Rows are points. Each copy is the shape, with its points in the same order, turned, moved and blurred by noise. Is it also mirrored, or only turned?
(in the rows, 128 means zero)

Shape (6 x 2):
[[ 68 121]
 [154 175]
 [161 137]
 [ 94 120]
 [158 131]
 [166 144]]
Copy 1 (6 x 2):
[[ 81  93]
 [178 105]
 [159 134]
 [ 87 113]
 [148 153]
 [163 134]]
Copy 1 is: mirrored
Copy 2 (6 x 2):
[[ 87 169]
 [186 145]
 [163 114]
 [105 149]
 [159 109]
 [173 111]]
Copy 2 is: only turned
Copy 3 (6 x 2):
[[105 184]
 [182 110]
 [137  89]
 [117 153]
 [130  93]
 [149  85]]
Copy 3 is: only turned
Copy 4 (6 x 2):
[[142 203]
 [177 114]
 [133 118]
 [135 183]
 [124 120]
 [130 113]]
Copy 4 is: only turned

Shape (8 x 4):
[[159  79 120 113]
 [130 145 162 158]
 [128 168 140 134]
 [161  87  79 164]
 [ 68  97 163 163]
 [140 150 124 147]
 [129  91 122  98]
 [163  91 111 118]]
Copy 1 (8 x 4):
[[122  61 116 166]
 [124 145 147 166]
 [108 155 136 132]
 [143  90  56 172]
 [204 130 162 155]
 [120 140 113 155]
 [126  59 124 135]
 [111  65  99 151]]
Copy 1 is: mirrored
Copy 2 (8 x 4):
[[177 123  91 124]
 [124  68 155 136]
 [104 102 144 134]
 [204 118 141  90]
 [169  70 153 205]
 [128 107 156 121]
 [151 134 102 154]
 [172 132 101 111]]
Copy 2 is: only turned
Copy 3 (8 x 4):
[[ 94 100  93 130]
 [145 148 118 183]
 [162 161 123 146]
 [ 57 132 127 134]
 [146  87 163 201]
 [130 159 124 144]
 [124  88 110 117]
 [ 93 111  98 124]]
Copy 3 is: only turned
Copy 4 (8 x 4):
[[ 79 117 141 173]
 [129 108 184 105]
 [156 122 157 117]
 [ 94  57 113 155]
 [ 73 133 157  66]
 [142 102 152 126]
 [ 87 143 129 161]
 [ 92 107 139 173]]
Copy 4 is: mirrored

Shape (12 x 8):
[[150 133 120 111 112  98 121 136]
 [ 87 129 118  97 114 113 125  97]
 [110  87  65 170 140 110 142 159]
 [ 89 165 143 160 123 137  87 138]
 [125  95 116 164 143 120  89 161]
 [136 175 126 164 134 110  90  93]
 [131  98 136 167 115 154 169 156]
 [ 97 179  87  69 182 170 148 144]
 [103 107 128 121 140 174 116 138]
 [158 151  68  92 142 179 123  73]
 [174 183 104 163  93 167 172 126]
 [117 139 143 147 145 189 177  73]]
Copy 1 (12 x 8):
[[ 91 141 136 138  93 147  96 126]
 [104  78 122 135 143 143  78 128]
 [156 124 113 157  84  73  80  93]
 [165 136 124 131 167 174  94 111]
 [173 140 141 118  94 130  81  98]
 [118 157 170 125 171 137 111 114]
 [167 135 104 154  92 109 119 169]
 [102  85  66 144 135 155 169  64]
 [156 100  91 104 117 142 117 127]
 [ 61 115  96  81 140 103 156 104]
 [104 190  81 150 153 109 154 163]
 [134  88 112 122 164 101 168 167]]
Copy 1 is: mirrored
Copy 2 (12 x 8):
[[150 118 105 116  95 113 127 156]
 [124 128  86 150 153 102 111 148]
 [103 139 142  74 109 126  51 141]
 [115 203  89 130 120 147 132 149]
 [104 160 147  88 104 141 112 175]
 [134 149  69 105 128 178 146 141]
 [100 143 160 139  73 141  96 109]
 [ 68 150  57  99 113  50 138  92]
 [ 62 152 123 137 110 110 126 146]
 [ 59  78  39 114 106 120 134 128]
 [115 124  68 133  39 164 112  82]
 [ 66 120 103 161 126 153 134  68]]
Copy 2 is: mirrored

Shape (16 x 11):
[[100 186 142  87 184 156  99  93 119 155 130]
 [179 103  94 153 136 133 116 125 181 141 135]
 [117 117 118 146 131 123 147  83 116 165 146]
 [115 149 131 119 198 142  82 137  92  94 119]
 [ 98 154 144  90 187  97  82 106 151 133 113]
 [132  76 131 192  95 136 122  93 149 133 124]
 [169  97  93 148  76 104 136 116 107 122 121]
 [129 146 102 169 111 101 109  92 146 134 137]
 [130 121 145 153 137  77 193 159 154  83 136]
 [163 112 129 129 140 136 119  53 141 128 145]
 [135 202 186 107 139 139  83 134  90  75 128]
 [111  90 161 112 119  91 143 173 144 112  98]
 [113 185 177 102 189 100  97 117  79  64  82]
 [157 136 131 175 101 112 195 115 142 130  74]
 [ 87 129  94 115 141 164  91  82 142 117 129]
 [136 134 118 135  90 108 201  85 150 108 105]]
Copy 1 (16 x 11):
[[173  96 125 120 145 120 158  72 130  93 151]
 [ 78 117 154  81  67 129 155 147 125 145 107]
 [124 103 115 107 107 134 106 112 171 158 115]
 [123 164 147 105 156 113 167  79 118 132 183]
 [157 104 140 123  93 113 144  77 103 131 193]
 [ 79 149 151 112  60 143  97 114 160 157  83]
 [ 93 157 103  91  94 155  99 154 115 183  95]
 [ 90 112 112 122  90 113 104 113 113 144 106]
 [ 89 127 169 167 112 141 102 188 138 178 168]
 [103 120 103 109  71 165 149 115 157 122 127]
 [154 188 123 158 154 133 143 118  89  82 163]
 [152 156 191 135  89 149 104 148 112 193 163]
 [137 170 132 143 169 152 119  84  85 111 224]
 [ 85 106 164 124 119 186  67 161 124 146 109]
 [125 120 127 131 108 133 173  56 129 155 108]
 [103  93 127 153 108 200  96 157 133 166 112]]
Copy 1 is: only turned
Copy 2 (16 x 11):
[[124 126 176  54 163 132 133  98  83  81 147]
 [144 150 100 121 173 121 122 126 155 162  91]
 [115 152 127 112 153  61 134 128 137  97 132]
 [132 135 110  82 160 185 137  95 112  77 177]
 [102 163 161  39 146 157 136  93 138  95 141]
 [132 131 119 144 144  92 155 167 194 125 119]
 [131 148  69 138  96  96 113 159 145 120 109]
 [110 162 111 102 131 105 176 146 132 131 111]
 [116 217 123 145 112 126 114 128 152 157 188]
 [176 151 131  98 142  89 146 110 155  98 112]
 [141 113 153  98  85 188 155  93  88  99 179]
 [ 89 169 137 128 109 158  74 133 182 125 161]
 [132 149 128  46  94 194 147  95 121  75 221]
 [139 156 108 102 114  81 114 184 157 178 176]
 [138 155 148  91 175 142 148 156 115  71 105]
 [152 195 140 114  99  76 112 182 141 143 150]]
Copy 2 is: mirrored
Copy 3 (16 x 11):
[[142 115 108  91 148  44 168 138 144 117 117]
 [117 165 122 102  98 142  65 146 114 124 135]
 [107 124  95 116 143 114 114 184 142 173 131]
 [183 119  80 137 117  92 147 142 134  90  79]
 [139  93 107 128 105  47 128 109 153 122 114]
 [111 141 150 146 128 149  73 189 143 169 118]
 [108 145  90 138 149 192  97 142 137 148 146]
 [ 88 114 106 131 131 126  92 167 152 114 136]
 [118 116  76 144  36 162 118 157 176 152 159]
 [146 157 117 125 147  90  74 165 152 150 143]
 [174 137 100 177 134  91 196 146 157  61 152]
 [125 120 118 161  64 155 148  98 136 174 129]
 [203  69  76 167 116  87 167 120 165  84 120]
 [130  93 124 108  99 197 113 168 170 149 178]
 [115 145 112 109 145  82 119 149 179 127  75]
 [118 121 105 105 106 169 108 154 215 166 177]]
Copy 3 is: mirrored

Shape (18 x 12):
[[119 152 115 129 120 115 138 111 112 117 130 119]
 [124 156 137 137 119 116 135 174  56 114 109 134]
 [123 117 112 120 143 143 130 128 137 128 132 117]
 [119 121 157 194 125 119 128 108 128 189 111 121]
 [172 124 155 132 127 128 141 117 126 123 111 122]
 [118 110 139 190 112 111 124 132 125 138 124 118]
 [108 125 128 119 140 117 121 110 109 130 128 127]
 [126 113 152 119 136 249 121 111 130 148 132 125]
 [109 118 145 130 156 111 129 114 121 118 116 119]
 [109 152 156 128 120 132 128 116 134 114 116 135]
 [124 144 156 117 141 132 129 120 137 128 137 117]
 [145 132 150 160 128 118  96 110 106 138 135 117]
 [111 128 120 133 110 125 113 152 138 162 115 121]
 [126 110 148 135 108 119 126 115 109 121 118 113]
 [108 125 156 115 118 111 128 109 139 141 118 129]
 [118 149 144 120 118 119 118 142 138 115  69 175]
 [108 170 121 126 108 115  94 119 138 153  89 114]
 [138 124 125 128 116 114 130 135 131 160 138 143]]
Copy 1 (18 x 12):
[[126 152 122 109 147 133 127 120 125 153 133 143]
 [147 124  99 137 150 191 120 132 153 150 167 115]
 [128 109 123 133 130 110 141 113 114 142 118 146]
 [144 145 121 131 137 172 135  75 119  74 100 183]
 [105 123 118 111 116 135  93 108 149 107 112 129]
 [130 127 112 144 169 163 120  78 108 110 106 147]
 [134 138 141 122 133 126 133 112 107 134 139 139]
 [134  59 178 113  82 121 170  73 176 136 102 165]
 [112 137 124 131 128 124 141 109 107 111 142 131]
 [115 143 150 115 147 142 146 116 146 118 119 129]
 [132 136 133 112 130 116 140 115 143 113 119 125]
 [144 146 124 133 140 137 101  82 139 110 129 150]
 [155 131 128 152 133 148 142 124 113 138  88 141]
 [121 136 129 124 129 159 115  85 118 135 117 126]
 [129 150 145 120 129 140 139 117 109 110 106 125]
 [ 98 133 159 159 140 168 126 163 140 118 117 122]
 [134 182 143 158 125 145 142 130 132 142  98 155]
 [154 121 128 116 138 141 108 126 114 123 104 147]]
Copy 1 is: mirrored
Copy 2 (18 x 12):
[[129 124 111 107 114 126 130 144 146 125 129 150]
 [ 90 105  80 125 132 142 151  92 164  98 102 159]
 [124 133 137 126 115 106 116 128 150 126 130 112]
 [161 162 111 161 157 130 149  97 131 156 174 157]
 [131 139 118 117 164 126 146 131 118 103 129 112]
 [142 140  96 146 156 123 143 114 152 169 133 135]
 [134 124 122 135 115 102 124 129 137 118 122 151]
 [ 90 147 115 135 112  83  89  93 104  99 200  73]
 [139 117 132 124 138  90 127 119 132 131 119 148]
 [105 107 121 123 141 113 128 138 119 130 148 150]
 [120 111 137 123 122 116 133 127 111 128 136 128]
 [129 156  99 141 132 120 151 118 107 137 119 142]
 [114 132 129 165 121 122 151 129 166 134 151 129]
 [137 120  93 136 144 101 145 133 134 126 126 127]
 [136 108 131 150 138 106 136 146 126 125 149 145]
 [ 77 117 136 144 178 114 131 146 152 106 137 168]
 [100 144 134 143 117 109 169 153 154 129 159 171]
 [135 136 128 160 131 144 129 138 145 117 130 129]]
Copy 2 is: only turned
Copy 3 (18 x 12):
[[123 123 100 126 129 100 135 131 127 119 138 133]
 [156 137  82 188 172  96 130 138 108 101 120 101]
 [135 128 121 131 128 127 122 147 140 163 128 139]
 [129 210 110 136 106 130 177 132  99 138 148 121]
 [145 133 140 144 132 150 143 142 120  99 131 142]
 [130 182 117 147  97 108 131 146 103 130 153 108]
 [122 138 104 120 146 116 123 127 109 145 124 123]
 [104 199 137 140 168 166 121 153 194 154  96 161]
 [138 142 107 109 143 120 132 162 100 134 132 119]
 [132 147 110 116 133 102 140 147 127 112  96 128]
 [152 146 109 112 136 126 131 140 124 132 108 152]
 [113 162 100 145 122 136 129 132  89 114 127 139]
 [149 153 100 150 106 120 140 118 128 155 109 105]
 [130 151 124 131 136 129 117 136 117 110 132 103]
 [141 149 124 103 126 123 142 123 116 131 109 118]
 [137 122 117 145 126 106 174 159 121 122  69  96]
 [128 134  63 129  96 127 161 123 138 132  96 106]
 [143 139 132 148 117 115 138 107 111 148 119 128]]
Copy 3 is: mirrored
